Every row gives one point. Each copy is the shape, with its points in the same order, turned, moved and blurred by noise. Some copies are also mirrored. Which?

Shape (7 x 3):
[[  1 -24  -8]
 [ 27 -16 -10]
 [-36  38  30]
 [-62  55 -79]
 [ 38  75 -80]
 [-24  37  29]
 [-44 -26  17]]
Copy 1 (7 x 3):
[[ -39  -22  -27]
 [ -18  -45  -28]
 [  11   37    1]
 [  15   57 -106]
 [  65  -32 -102]
 [  15   24    5]
 [ -54   21   -6]]
Copy 1 is: only turned
Copy 2 (7 x 3):
[[-37  -5  -2]
 [-20  21  10]
 [ 40 -43  29]
 [ 47 -52 -81]
 [ 64  45 -67]
 [ 37 -35  30]
 [-21 -56  12]]
Copy 2 is: mirrored

Shape (10 x 4):
[[-97 103 -11  -9]
 [ 21 -22 -35 -53]
 [ 15  30  49 -41]
 [ 33  29 -26  13]
 [ 20  24 -31 -24]
 [-29 -36 -22  -9]
 [-15 -45  -9 -40]
 [ 34   8 -42 -10]
 [ -2  41 -10 -30]
 [ 33 -58 -36   4]]
Copy 1 (10 x 4):
[[ 83  82  57  44]
 [ 22 -54   5 -48]
 [-15 -35  40  38]
 [ 14 -16 -41  15]
 [ 38 -27 -10   4]
 [  1   2  -1 -62]
 [ -7 -28  23 -60]
 [ 28 -31 -38 -10]
 [ 27 -15  16  18]
 [-16 -35 -50 -66]]
Copy 1 is: only turned
Copy 2 (10 x 4):
[[ 13 -25  81 121]
 [ 15  20 -53  18]
 [ 82 -19  11  13]
 [  1 -62 -25  16]
 [ 15 -28 -35  35]
 [-23  31   1   6]
 [ 11  45 -15  -1]
 [ -4 -35 -46  16]
 [ 33 -22  -2  48]
 [-25   4 -53 -37]]
Copy 2 is: only turned
Copy 3 (10 x 4):
[[-70  35  77  95]
 [ 39  23 -27  14]
 [-33  66   3 -21]
 [ 34  16  50 -19]
 [ 28  28  19  14]
 [  4 -22 -32  27]
 [ -1   6 -47  24]
 [ 49  17  24   0]
 [  4  40  24  22]
 [ 52 -27 -34 -11]]
Copy 3 is: only turned
Copy 4 (10 x 4):
[[-110   13  -25  -73]
 [  60   -7   18  -28]
 [   0  -58  -28    6]
 [  21   30  -31   15]
 [  23   10  -18  -13]
 [  13    3   58  -11]
 [  30  -29   60  -28]
 [  36   22  -10    5]
 [   4  -11  -32  -18]
 [  64   15   56   30]]
Copy 4 is: mirrored

Shape (12 x 6):
[[ 25  33  20  90  -6 -88]
 [ 44  43 -34  64 -55 -34]
 [ 33 -49  25 -38  38  38]
 [  8 -71  54  -1  42 -59]
 [-96 -43 -32  22 -35   1]
 [ 19  11 -36 -39  18   2]
 [ 41  -2 -33   7  12  18]
 [ 32 -25 -14  12  17 -43]
 [-41 -54  67   6 -35 -15]
 [ -9 -36 -46 -63  19 -30]
 [ 73  47 -67   3  40   9]
 [-15 -64 -58  12 -30 -61]]
Copy 1 (12 x 6):
[[  38  -80  -17   94   17  -63]
 [  -8  -84  -29   80  -10   15]
 [  54   17   33  -44    1   37]
 [  82  -29   20  -39   14  -62]
 [  -8  -28  -99  -62   39   -4]
 [ -25  -29   36   -1   12   30]
 [  19  -34   22    6   12   47]
 [  29  -70   24    5   11  -17]
 [  55    4  -59  -42  -36  -44]
 [ -23  -46   28  -70   24   -6]
 [ -13  -58   65   49   27   65]
 [   3 -106  -26  -55   22  -15]]
Copy 1 is: mirrored
Copy 2 (12 x 6):
[[  30   21   28   72 -111    9]
 [  -4   28   17    9 -104  -74]
 [  34   21  -38  -63   48   11]
 [  58    3   33   -1    2   73]
 [  25  -37   72   38   47  -60]
 [ -33   51  -11   -6   15  -21]
 [  19   55  -14  -21   -7  -40]
 [  25   50   29   -3  -18    2]
 [  36  -62   25  -20   -1   22]
 [ -31   45   47  -27   43    5]
 [ -13  104  -30    0  -29  -64]
 [  31   25  112    1  -16  -28]]
Copy 2 is: only turned

Shape (13 x 8):
[[-29  22  32   9 -23  -7 -32  39]
 [  3  60  37 -68 -63 -46  -8 -23]
 [-38  -4 -42   1 -18  -2 -69  61]
 [ 17   8  58  12 -38   1 -27 -39]
 [ 72  26  37  28  23 -40  50  66]
 [ 31 -47 -52  32 -63 -20  46  64]
 [ -2  33  -7  41  64  22 -72 -28]
 [ 49 -62 -15 -35  25  62   3 -53]
 [ 79 -42   9  58 -35  77 -46  -5]
 [-48  -6   4   0  49  15   0 -21]
 [ 13  24  29  18  -2  85 -35  30]
 [ 31 -67  57 -65 -37  12  58 -54]
 [-35 -41 -26  27  26  33  52 -52]]
Copy 1 (13 x 8):
[[ -43   19   45   -9    8   21  -15  -13]
 [  -7    6   26  -25  -92   32   19   35]
 [ -60   24   25  -39   56   44   38  -47]
 [ -13  -29    3  -12  -47   18  -51  -16]
 [  29   62  -38   -8   19  -42  -49   68]
 [ -41   13  -75  -44   30  -73   40   -2]
 [  45   19   32   -1   36   62  -58  -73]
 [  68 -100  -50   -3   29   22  -11  -38]
 [ -35  -44  -79   41   24   13  -49  -64]
 [  45  -38   52  -31   34    4   -7  -37]
 [ -17  -24   -3   67   33   36  -22  -29]
 [  15 -121  -43  -42  -35  -20  -19   50]
 [  64  -57   15  -31   26  -54   11  -66]]
Copy 1 is: only turned
Copy 2 (13 x 8):
[[ 18 -32  25 -51  25 -39   1  52]
 [ 31  -4 -10 -79 -18 -65 -62 -31]
 [  1 -82   7 -45  65  -8 -43  87]
 [ 40 -28  30 -25  22 -52  11 -41]
 [-32  65  -8  18   2 -61  22  47]
 [-95 -52 -33  18   7 -53  21  50]
 [ 39   5  28 -27 113  39   6  23]
 [-22 -37  51  63  25  52 -28 -44]
 [ 26 -74   5  82  61 -22  39  -5]
 [-19  -8  65 -48  43  39  -1  13]
 [ 70 -42  13  17  14  28  24  39]
 [-41 -31  60  24 -56 -29 -23 -80]
 [-72 -35  50 -23  27  60  42 -28]]
Copy 2 is: mirrored
Copy 3 (13 x 8):
[[  24   42  -60  -24    8  -11   31   15]
 [  23  -20  -28  -60  -12 -100   52  -16]
 [  48   12  -44  -33   61    5   -7   70]
 [  21   19  -35  -35  -72  -14   25    5]
 [ -18  -28  -58   54    7   29   55  -69]
 [  32  -59   26   13   33   41   73   47]
 [ -13   20  -62  -43  -11   17  -91   12]
 [  45  -14   74   18  -39  -10  -71  -23]
 [  88  -32  -10    3  -71   69  -27   18]
 [ -26   64    8  -30   12   -4  -38    5]
 [  76   43  -39  -28  -16   38  -19  -27]
 [  32   16   85   18  -55  -63   39  -32]
 [ -36   27   78  -34  -10   33  -34    1]]
Copy 3 is: only turned

Shape (12 x 9):
[[  5  10  52 -70 -32   8   1 -62  36]
 [-77  39 -34  -3  10 -36  35  56  -8]
 [ -2  39  25 -77 -38 -58 -43  62  -9]
 [ 36 -47  50 -22  16  68  46 -33  10]
 [ 50 -88 -10  -2 -16  12  54 -74  31]
 [ 35 -22 -44  30  79 -57 -27  -8  28]
 [-35  10 -47 -40  34  10   2  22 -13]
 [-43 -80  39 -72   9 -16  15  18  61]
 [-15  30 -36 -54  85  39  49  11  21]
 [ 53 -44  20  27 -10  30 -57 -14  97]
 [ 13  47  -1 -25  13 -15  57  21  15]
 [ 46 -21  87  16 -40 -43 -58 -57  18]]
Copy 1 (12 x 9):
[[  64  -11   34    7   17   54   44   19   67]
 [ -24   68  -36   60  -47   -7  -70    7    2]
 [  51   45  -32   23   87   20  -57    3   31]
 [  38  -58   -6  -25  -35   31   64  -12  -19]
 [  76  -27   20    6  -67  -20   97   38  -19]
 [ -51    9  -36   23   13  -85   46   48   11]
 [  -4   31  -26    3  -33  -26  -13  -33   40]
 [  60  -47  -63  -11  -35    5  -13   67   31]
 [ -42   38  -68   16  -54   17   49  -51   51]
 [  12  -13   10 -103   25  -21   49   72   -7]
 [   6   64  -40   35  -14   32   30    1   -9]
 [  42  -61   65   -4   79   -3   21   53   -5]]
Copy 1 is: mirrored
Copy 2 (12 x 9):
[[ 41 -35 -27 -21  15  46 -53 -21 -76]
 [-47  65 -37  25 -63  19  24   6   2]
 [ 41  35 -40  -3 -22  88  74   5 -62]
 [-11 -47  75 -37  16  33 -61   1 -46]
 [ 25 -77  65 -42 -22 -51 -48 -30 -42]
 [ 19  -8  -5 -80 -10 -28  38  20  62]
 [-14  76   8 -48 -26  23  -6  -7 -22]
 [ -1 -26  -8 -56 -75  24 -33  59 -78]
 [-55  46  12 -64 -29  56 -52 -15  27]
 [-25 -90  -7 -89  46 -13  31   8 -55]
 [-16   3  -3   3 -42  55  -8 -32   8]
 [ 77 -84 -16  -1  59  -1  21  32 -56]]
Copy 2 is: only turned
Copy 3 (12 x 9):
[[  65   53   23   54  -12   27  -34   31  -10]
 [-106   33   38  -15   -1  -12  -20  -30   25]
 [ -17   -5   53   22  -71   50   14  -49   36]
 [  54   61   18   21   67  -12   28   70   14]
 [  13   44  -50   53   40    9   19  111  -17]
 [ -41  -26  -75  -18  -39  -34  -10   58   67]
 [ -49    8   36  -44  -11   -7   -9   25   25]
 [   1  114   31   19  -50  -22   49   32   17]
 [ -34   24   49  -61   20  -10  -39   72   71]
 [  82   64  -94  -15  -13   26   26   16   24]
 [ -41   14   27   26   21   29  -36   18   76]
 [  89  -11  -59   93  -37    5   -4  -18    2]]
Copy 3 is: only turned

Shape (15 x 11):
[[ -14   48   26   28   -7   55   -3 -113  -48    1    0]
 [  36   -7   -1    6   30 -107   32  -10   20  -18   84]
 [  15   17  -29   87   30   -7   18   17 -100   -2  -31]
 [  22  -64  -56    7  -14   32   -2   23   59   -4   12]
 [  15    0  -52   42   24  -28  -47    6    5   87   10]
 [  -1   29  -31   18  -32   38   21  -22   -8  -91    6]
 [ -36   76   -6  -66  -59   57   46   20    9    8   19]
 [  60   25   72   68   26   54   -5   19    6   -2  -14]
 [  41   28  -98  -28  -59  -35  -44   57   -4  -79   61]
 [  40  -14   -6    7  -41  -39  -22  -60  -55   21  -25]
 [  54  -63  -39   28   11    4   64  -21  -40  -46   -4]
 [  28   51   54  -57   73    9  -16  -76   -5   18   19]
 [ -72  -26  -25   71   15  -14   11  -25  -46  -10  -14]
 [   6    3  -66   32   11  -21   36  -10   49  -75  -20]
 [  60    1  -58   -7  -22    8   40   27   25   26   50]]
Copy 1 (15 x 11):
[[  15  -67   22  -83   86  -20  -16  -35  -17   20   36]
 [  56   27   14   73  -25  -66  -22  -73   12  -50  -18]
 [  94  -20   10 -105  -55   -7    1    5   22  -19   -5]
 [  36  111  -24   -1   29   48  -37   -2   -1  -37   23]
 [ 105   -4  -27    5   10   46  -76    0    0  -20  -41]
 [  15   37    9  -47   49  -38   45   18   17  -24   50]
 [  47   18   63    8   91   51   92    5  -42    4   18]
 [  57  -15  -28  -61  -10    4  -11  -15  -99  -62   65]
 [  97   93   18   61   27  -50   24   84   35   -3   33]
 [  90  -20  -13  -19   18    0  -34  -46   41   38   59]
 [  48   75   32  -68  -23  -15  -20  -54   43  -36   51]
 [   8  -77   76   22   32    5  -57  -35  -48  -22   53]
 [  10   -5  -28  -69  -17    5    5  -20   38   15  -42]
 [  12   50  -14  -13   17  -11   18    3   60  -87   23]
 [ 109   83   35   12   41   19  -10  -23  -17  -50    6]]
Copy 1 is: mirrored
Copy 2 (15 x 11):
[[  11   86  -24  -23  -93   50   17  -58   -4    0  -21]
 [  70  -20   45   -6  -54    1  -27   89  -84    0   22]
 [  33   43   99  -22   13   -9  -21  -74   -2   27  -50]
 [   2    4   31  -26   41   24   45   41   18  -16   81]
 [ -11   -1  118   34  -25   22  -17  -11  -41   -3   63]
 [  40   64  -36  -44   13   -2   -4    8   38   -2    7]
 [   7  -34  -36   43  -52  -18    6   12  110  -15    8]
 [  -1   58   58   32   13   20   63    1  -35  -68  -50]
 [ -10  -13   -8  -42   30  -51 -108   59   26  -37   61]
 [ -12    3   23  -55  -36   82  -24   -7  -30   25  -19]
 [  61   18   47 -119   25   19   29   19   -2   16    6]
 [  37   -9   -9    8 -121   24   22  -32  -53  -79    5]
 [  40   32   31   -7    1   -3    6  -52  -26  100   12]
 [  94   26   10  -24   47   35  -27   14   12    6   55]
 [  17  -16   68  -24  -25    7   -4   53   51  -45   35]]
Copy 2 is: only turned
Copy 3 (15 x 11):
[[ 36 -10  -9  56 -24 -20  80 -13  12  31 -93]
 [ 34  17  43  13 -38  25  21  37  16 -48 103]
 [-44  58  -6 109  42 -41   5  -8  35 -43 -27]
 [ 12  32  20 -21  43  81 -53 -21 -31  -7 -16]
 [-24 -11 -47  45  22  29  -1  30 -65 -58   5]
 [  1  44  49  16 -38  22 -15 -44  55   5 -66]
 [-32   3  16 -66 -58 -51  -6 -63 -22  39 -46]
 [ 17  60 -90  46  17   8  -1 -12  46  61  -1]
 [-97  52  79  -6 -74  89 -37  -1  13 -39   2]
 [-11  18  44  57  17   2  36  71 -19  16 -39]
 [ 32  93  70  42  58  20  10 -13  21 -18  -9]
 [ 26   8 -51 -38 -18 -11 120  34  26  11 -19]
 [ 13 -33  31  74  51 -16  -7 -21  37 -50 -33]
 [ 42  51  35   0 -16  33 -53  -2  45 -63 -39]
 [ -7  70  17 -11 -26  32 -21 -25 -67 -12  24]]
Copy 3 is: mirrored

Shape (17 x 11):
[[-40 -28  65  29 -22 -20  -4 -60 -35 -11   5]
 [ 57  18 -60 -62 -24  53  31  78  50 -25 -38]
 [ 52  79 -78 -46 -37  66 -24  25  23 -13  36]
 [ -8 -13  40  71  27  13 -70 -36 -17  26 -32]
 [ 89  58   4 -54  -7  32   9  45  17 -31 -39]
 [  0   4  55  78  61  12  35 -29  -6  18  20]
 [ 36  -4  -3 -19   0  30  21 -32  41  15  -9]
 [ 21  52 -50  -1 -42  43   7  47  40 -90  -9]
 [-24 -30 -20  33  37 -33 -18 -71 -94  -5  44]
 [-12  12  12 -17  53 -17 -38 -63 -16 -52  49]
 [  0 -24 -60  31  53 -17 -30 -86 -32 -67 -10]
 [ 41  98 -50 -74 -44  89  31   6  42 -28 -64]
 [ 16 -22  41  28   6 -45 -36 -37  27  21   8]
 [-36  21  14  21  17 -32   9 -20  53  49  -3]
 [-60  -3 -42 -46  84  27 -65 -46 -30 -71  43]
 [-52 -41 -61 -46  50  43 -49 -27 -61 -60  41]
 [-25  28  11  20  37 -53 -12 -10 -36  14 -25]]
Copy 1 (17 x 11):
[[ -13  -14  -52   16   11  -29    9   70   76  -50   31]
 [  34  -22   29  -28   25   72  -47  -63  -65   60   10]
 [ -42  -23   -2  -30   61   89  -49  -67  -56   13   84]
 [ -83   44  -50   32  -32  -17  -26   26   52  -22    9]
 [  10  -19  -12  -78   28   19  -60  -66  -25   37   14]
 [ -49   51  -31    9   25  -41   32   36   75   49   35]
 [ -10   11  -27  -33    8   49    1   31  -12   35   30]
 [  30   -5   16   11   64   70  -67  -74   15   10   37]
 [ -59  -23  -40   32    5  -11   99    0   59  -61   51]
 [ -38   27  -25  -21   60    1   50   -4   32  -80   21]
 [ -32   20  -26    9   -2   62   73  -34   81  -70   12]
 [   3  -34   44  -91   24  108  -86  -37  -16   39   53]
 [  -9   54  -70    7   -9  -25    3   35    8  -36   35]
 [ -12   66   13   -4   -7   -7   -1   53    8   -2   73]
 [ -83    9   43    0   74   34   67  -25   19 -105   -7]
 [ -72  -43   29   34   63   46   75  -25   11  -78  -16]
 [ -23   22   10   -8  -30  -51   18  -11   39  -36   52]]
Copy 1 is: only turned
Copy 2 (17 x 11):
[[   3  -74  -36   32   17   -8   23   24  -51  -26   50]
 [  23  115   11  -70  -22  -49  -59   20  -23   40  -27]
 [  20   53    4  -75   28  -20  -77    3   71   52  -33]
 [  25   -3  -22   56   21   61   33  -25  -21    7   60]
 [  -4   94   19  -27   37  -66  -35  -10  -21   48  -30]
 [  72  -23  -23   71   10   -2   27  -16  -31  -46  -20]
 [  27   37   10   12  -24  -37    5   34   16   12   -9]
 [  14  100  -67  -81   35  -33  -56   26    0   13   12]
 [  35 -100  -60   26  -24  -28  -30  -68   -6  -15   55]
 [  26  -55  -61  -28    6  -36   45  -44    2   -3    5]
 [  41  -15  -79   -2  -36  -47   16  -70   22    1   84]
 [  22  103   69  -81   49  -74  -38   49   39   21   12]
 [ -23  -13  -38   48  -20    8   36   -9  -19   -3    2]
 [  -8   11   14    0  -34   22   37   11   -2  -64   -1]
 [  79  -57  -52 -107  -26  -16   39  -72   16   20   34]
 [  95  -66  -51  -90  -41   -9  -20  -39  -10   48   60]
 [  -5  -18   -6    4    7    6   -6  -59  -37  -55   31]]
Copy 2 is: mirrored

Shape (18 x 12):
[[ 23  11  -2 -34  58  23 -33 -22 -37  30  21   5]
 [ 46   8 -10 -22  -3  36   1 -16 -12  29 -41   3]
 [  5  40   8  27  18 -13  18 -53  40 -14  29 -41]
 [ 53 -24  11 -17   5 -24  10 -12 -41  22  -5 -39]
 [ 21 -16  31 -49 -27   2 -50  13 -88 -21   2   1]
 [ -6  50   0  24  55  -3  42 -40   4  37 -43 -18]
 [-26 -10  30 -60  -5  -9 -33  60 -72 -81   8  14]
 [-64 -42   1  11 -35  27  39  14 -40 -31  37  14]
 [-34 -15   3  20  -5 -20  80  57  -5 -82  27  13]
 [-46  16  42  43 -17 -64  65  -1  13 -17  21  54]
 [ 30  23 -58  31  58 -92   7 -65  15  39  48  44]
 [ -8  21  19  62   7 -27  40  35   5  15  46   6]
 [-42 -32  31 -44 -47   6 -16  36  -2 -46  15  23]
 [-40   7  -8 -72 -35 -14  -5  51 -47  -4   5 -33]
 [-16 -17  11  25  53 -56  38  13  80   9  42  41]
 [ 46  61 -23 -15  33 -42  48 -24  54   8  55  54]
 [  5  22 -10  21  64 -34  91 -87  31  22 -38 -51]
 [ 25  18  45 -81  27  11  42 -33 -53  24   7 -37]]
Copy 1 (18 x 12):
[[ -29  -38   32   -1  100   26    3   -7   50  -14  -20   29]
 [  26  -38   13   30   58  -31   16   21   12  -18  -25   24]
 [ -17   24   69  -46   22  -24   -4    9    9    3   26    8]
 [  54   -4    6  -22   36   11    0    9   73  -20  -18    2]
 [  18   -8  -10   64   61   66    1  -30   52  -56  -11   18]
 [   3  -53   63  -43   36  -47  -13  -19    3   24  -20  -38]
 [  -5   38   13   72   54   89  -40  -53    8  -66  -35   20]
 [  -3   60  -29   38   24   28    1  -53  -22   42   -3   34]
 [  12   74    9    4  -11    1  -58  -76  -30   -5  -45   44]
 [ -21    5   29  -18  -77   31  -38  -43  -10   47   -7   24]
 [ -53  -68   26 -113    4    9  -30   -9   29   -4    8   51]
 [ -55   25    9   -5  -16  -18  -56  -42   47   25   -8    3]
 [  -8   53  -12   61    3   64   -7    8  -24  -20  -20   34]
 [  24   21  -18   60   76   53  -63   -8   11  -19    1   -2]
 [ -68   17   23  -67  -38    2  -48    9    4   22  -61   31]
 [ -35  -38   66  -51   -2  -24  -60   18   29    8  -11   95]
 [  52  -24   82 -100   32  -44  -13   -6    2   51  -19  -20]
 [  44  -23   59   16   92   28  -20   11   74   32  -23   17]]
Copy 1 is: mirrored
Copy 2 (18 x 12):
[[   5  -65   21  -21   24  -17   -7   25  -18    7  -48   12]
 [  13  -64   19    2  -10    5    7   16  -27   -4   25  -38]
 [ -31   34  -61  -29  -15    2  -25   10  -27  -16   -6  -20]
 [ -12  -50   -6   54   15   12  -20   29  -45  -27    1   13]
 [  -7  -38   73   52   89   -7  -15   41  -27  -22   -6  -11]
 [ -18  -26  -28  -37  -36   39  -25  -45  -27   28   17   -2]
 [ -10   30   92   47  102  -56   -1   -3  -40   -8    0   12]
 [  -4   28   -2    9   86  -10   15   13   26   -2   71   46]
 [ -23   64  -23   59   50  -44    6  -47    1   16   59   33]
 [  19   48  -45   13   39  -10  -72  -65   25  -17   45   -2]
 [ -20  -36  -58  -19  -44  -55 -121   13   32    1  -32   11]
 [ -11   25  -36   34    7    3  -15  -43   47  -15   -3   14]
 [  37   40   54   22   70  -41   16   21  -13  -38   46    5]
 [ -37  -24   59   13   60  -41   18  -18  -32  -67   36   33]
 [  52   43  -49   18  -30  -45  -44  -37   25  -17  -12   43]
 [  16  -20  -72  -10  -23  -91  -35  -30    6   -8  -23  -33]
 [ -22  -30  -89  -32  -58   41  -56  -19  -74   22   32   21]
 [   2  -85  -13   -9   67   11    1  -13  -94  -17  -14    8]]
Copy 2 is: only turned
Copy 3 (18 x 12):
[[ -43   29  -13   -7  -47  -12   10  -54   63   24  -31   27]
 [ -24   26   -4    6  -44   22   30  -12    3  -29   -8   46]
 [   9  -24  -38  -63  -12    8  -68  -30   -3  -28  -52   29]
 [  -5   15    0  -53  -29   21   16  -22   29  -18   41    8]
 [  23   11   26   33    1  -15   46  -33   81   -4   25   -3]
 [ -11   47   -9  -46  -44   57  -38  -15  -19   -1  -61   33]
 [  72  -33   61   35    2  -54   43  -15   54   47    9   -9]
 [   1  -46    1    3   19  -32   19   70   18   12  -36  -42]
 [  37  -73   35  -34   16  -24    0   34  -60   50  -20  -19]
 [  50  -21  -33  -45   72   19   -5   13  -38   43  -63  -32]
 [ -26   23  -87 -106  -16   -2    0  -97  -20   18  -60  -30]
 [  -8   -1  -32  -41   40  -13  -46    7  -38   37  -15   -5]
 [  60  -41  -10   28   23  -50   46   30   41   16  -22   13]
 [  56   34   28   -9  -22  -74   22   31   35    7    4    3]
 [  15  -38  -92  -75    7    3   -7  -11  -43   81  -55   32]
 [ -24   -4  -33  -86   21  -21   19  -76  -48   16  -79   55]
 [   2   12  -15 -117  -65   80  -43   -8  -24  -22  -65   32]
 [ -11   32   56  -64  -16   13   22   -2   75   -3  -23   52]]
Copy 3 is: only turned

Shape (17 x 12):
[[ 38 -79  35 -68 -45  52  10 -32  48 -28 -30 -25]
 [ 55  20 -72  48  23   0 -46 -33 -57  30 -18 -16]
 [ 16  11  29  10  -6 -20  68 -40  58 -31  22 -20]
 [ 34 -55  33  49  -3  79  11 -22  57  27 -21  -7]
 [-67 -55 -76 -32 -17 -14 -13  26  31  63  32 -48]
 [  4 -21  52  40  57   3 -44  13  39  35  27  44]
 [-55  14 -70  31  51  67  18 -32 -24  30 -39 -33]
 [ 24   8  49  45  33  22 -59  26  38  72  36  15]
 [ 30  33  36  31  30  31   3 -47 -53  60 -38 -64]
 [ -9 -40  -7 -25  45   2  -1  70  20 -32  -4  38]
 [  3   4 -41 -33   6   8  52 -43  59 -22 -29  43]
 [-48 -19   2 -64 -44  73 -25  52 -59 -23  62 -43]
 [-21  36 -52 -58   7  63  63  19  46 -13 -12 -51]
 [ 54  16  11 -63 -65 -26  -1 -19   0  12 -48  47]
 [-70 -60 -19  -1  -4 -22  -9  -7   2 -10 -53 -45]
 [-45 -65   2 -18  20  71  46  69 -30  71 -44  28]
 [-55  34  42  13 -54 -24  36  39  63  -6  21 -30]]
Copy 1 (17 x 12):
[[ -24    4   11  -19 -111  102  -51  -16   17  -33  -40   48]
 [ -24  -22   40   -5  -10  -28   36  -16  -87  -77   22  -35]
 [ -58   63  -26  -57  -29   42  -33    8    5   13  -37  -25]
 [  -3   78   41   48  -48   42  -49   -6   11  -46  -25   19]
 [   3  -73   23  -22  -56  -59  -32   75    0  -19  -85    5]
 [  14   41    5   13   63    5  -31   23  -20  -29   -8   65]
 [  35   20  -23   -4  -63  -82   11  -22  -20  -89  -36  -42]
 [  24   21   31   37   57   -7  -56   20  -23   -1   15   33]
 [   4   10  -20    8  -15    1  -46  -24  -21  -96   50  -59]
 [   9  -14  -12  -22   26   26   -3  -26  -13  -19 -103   66]
 [ -55   51    2  -82  -57  -13    2  -36    3  -20  -55   40]
 [  61 -104  -58   17  -63   30   13   -7   19   29  -28    7]
 [  14    4  -33  -50  -89  -30  -52  -60  -16   16  -81  -25]
 [ -63  -34   45  -81  -20   47   -9  -55   28  -25   16   33]
 [  23  -19   -5  -60  -41   22    5   52   16  -90  -78  -12]
 [  20  -35   -5   50  -11  -27  -36  -52   73  -77  -84   31]
 [  20   14    5  -66    7   22  -42   26   55   46  -49  -49]]
Copy 1 is: mirrored
Copy 2 (17 x 12):
[[   6  -90   67   84  -44   -3  -25    4    3   21  -69    9]
 [  51   55   14  -39  -19   12   -2   69    0  -51   -4  -58]
 [  -5  -27  -37   36   47  -32  -27   30   -1  -16  -55   63]
 [   0   -7   40   38  -52  -82    2   13    2  -43 -100   -6]
 [ -17  -57   20  -31   24   55   33   -1  110  -63  -88  -49]
 [  33   34    5    3   17  -75   68  -24   47   23  -60   -4]
 [  -6  -13   -1  -72  -61  -12    7   28   54  -92   -8   15]
 [  55   29    7   -1   28  -89   34  -37   39   -3  -79  -60]
 [  78  -31    8  -46  -16  -45   -1    7  -47  -71   -9   -6]
 [ -41    5  -10    9  -30   10   43  -25   49   52  -41  -17]
 [ -60   -7    5   60    5   -9  -28   43   43  -18    6   22]
 [  12  -94   29 -101  -25   16  -33   13   55   75  -86  -36]
 [ -43  -75  -47   -5  -35    6  -70    2   75  -30  -21   17]
 [ -14  -20   68   52   52   -2  -49   -2  -15   27   24  -37]
 [ -10  -34   50  -28   -4   64   48  -30   26  -41  -46   48]
 [ -87  -62   34  -33  -58  -42   48  -56   21  -22  -32  -57]
 [ -23  -34  -17   -9   76  -10  -53  -59   40  -13 -101   36]]
Copy 2 is: only turned
Copy 3 (17 x 12):
[[ -54   35   17    9  -59   -4   77   79    2   30   23  -81]
 [  31  -21  -15   21  -59  -44  -61   21  -61  -20   -5   43]
 [   3   17   37  -52  -26   75   10   24   -4   57   58  -13]
 [  -1   44   81  -54  -36  -36    0   77   -2  -10    9  -45]
 [ -25  -51  -10   19   91  -40  -24   38  -33   36   18  -67]
 [  64  -34   71  -55  -18  -33    1  -22   12   -1  -31  -48]
 [ -61   25   29  -20   22  -32  -48    5  -78  -13  -34   35]
 [  51  -73   71  -76  -33  -64  -15   16    6   10  -12  -34]
 [  -1  -28   89    4  -42  -29    3   52  -60   21  -18   80]
 [   7   -2  -30  -33   12   -4   32  -11   40    3  -52  -47]
 [ -31   63  -16  -31  -22    7   -8  -25   -4   58   34  -29]
 [ -61  -86  -39  -34   30  -13  106   46  -55  -33   -6  -25]
 [-112    4  -24  -59   18   10    5   38  -21   64   -5    2]
 [   2    8  -21   24  -69  -52   60    1   30   58   67    9]
 [ -40   -1   32   63   47   17    2    8   -4  -20    2  -29]
 [ -17   42   22  -31   79  -91   61   34    7    0  -55    8]
 [ -30  -54   41  -57   37   45   16   11   50   15   75   -7]]
Copy 3 is: mirrored
Copy 4 (17 x 12):
[[  24   -8  -36  -67   67   24   47  -86  -11  -42   21   63]
 [ -15   18   42   21   37   64    8    2   85   22  -26  -52]
 [   8   27  -40  -21  -22  -42    0  -12   -7    5   38   43]
 [  28  -49  -60   -9   72   21  -21   -6   50  -35   43   50]
 [  69  -67   71    7   33   -6   69    7  -51  -24   35  -44]
 [   3  -26  -20    9   70  -28  -67   45    3  -41  -32    4]
 [   6  -53   57   39    4   95   16   58   20   19   50   24]
 [ -12  -49  -25   29   81  -31  -22   49   22  -27  -44   -9]
 [ -28   12  -21   93   36   60   23    5   43    9  -21   59]
 [  13  -33  -16  -62   32   36  -43    2  -73    5  -18  -28]
 [  12    3   30  -81   17    3   -9   -1    1   53   34   47]
 [ -46 -118   -3   -4  -12   52   71  -53  -60  -45  -42   -9]
 [   8  -50  -24  -43   -7   56   87   20  -36   56   34   38]
 [ -27   16   18  -45   69  -11   15  -85    3   57  -33   26]
 [   3  -15   46   21   50   46   -1  -36  -64  -17   72  -11]
 [  68 -121   -7   26   59   83  -32  -27  -61   32  -14   30]
 [ -38  -44  -31   14    6  -71   17  -28  -57   18   53   10]]
Copy 4 is: only turned
